Rows are points. To make a cloud, some directions were put in groups of two or more. Within a group, all points are equally far from the middle, so they leave a hole (a ring in 2 directions, a hollow ball in 3). The other directions are filled evenly. Then the cloud was stretched, turned, moved and blurred a little. How many holes are there, and how many directions does each take, smallest first?

Cloud (19 x 3)
[[-25  13 -20]
 [ 47  19 -10]
 [  3 -39 -46]
 [-12 -13 -56]
 [  8 -47 -32]
 [ 20  32 -18]
 [ 56 -22  -1]
 [ 42  28  12]
 [ -1  33  15]
 [ 38 -46   0]
 [ -5 -24  60]
 [-15 -41 -30]
 [-14  27   2]
 [-13 -46  13]
 [ -5 -50   8]
 [ 34 -20 -48]
 [ 22 -20 -56]
 [-31   7 -11]
 [ 17  30 -25]]
Holes: 1 (3)

Cloud (22 x 3)
[[-31  43   4]
 [ 33 -47  -9]
 [-29  13  49]
 [-28   3 -26]
 [  7 -52  27]
 [  8 -36  47]
 [-35 -44  14]
 [ 29 -12 -17]
 [  6  27  -3]
 [-33 -41  23]
 [ 11 -48  38]
 [ -3 -10  54]
 [-32  44  10]
 [ -3 -26  50]
 [-38 -29  38]
 [ 34 -60  30]
 [ 27 -15 -18]
 [ 37 -59  34]
 [  0  36  22]
 [ 35  11  -7]
 [ 10 -14  56]
 [ 11 -48  -5]]
Holes: 1 (2)

Cloud (29 x 4)
[[ 53 -10   5  -4]
 [-45  14   0 -11]
 [ 18 -39  20   4]
 [-15  45  27 -14]
 [ 29 -15 -60   7]
 [ 15  45 -42  -5]
 [ 55 -14 -39  25]
 [-21   8  48  -7]
 [ -4 -30  17  36]
 [ 52 -26 -18  17]
 [-17  30 -28  22]
 [-30   8 -23  23]
 [ 58  19   8   5]
 [-28  36 -15   3]
 [-28  14  44 -14]
 [ 38  23 -55  25]
 [ 20  21 -17 -42]
 [ 57  20   2  22]
 [-29  12 -23  23]
 [ -4  44 -34  10]
 [ 12   8  -3  52]
 [-14 -35 -24  28]
 [-38  -5 -21  11]
 [-18  50   6 -13]
 [  4  -3  20  43]
 [ 13   9 -39 -34]
 [ 41 -17 -55  18]
 [  3  12 -19  50]
 [ 17  46 -38 -14]]
Holes: 2 (2, 2)
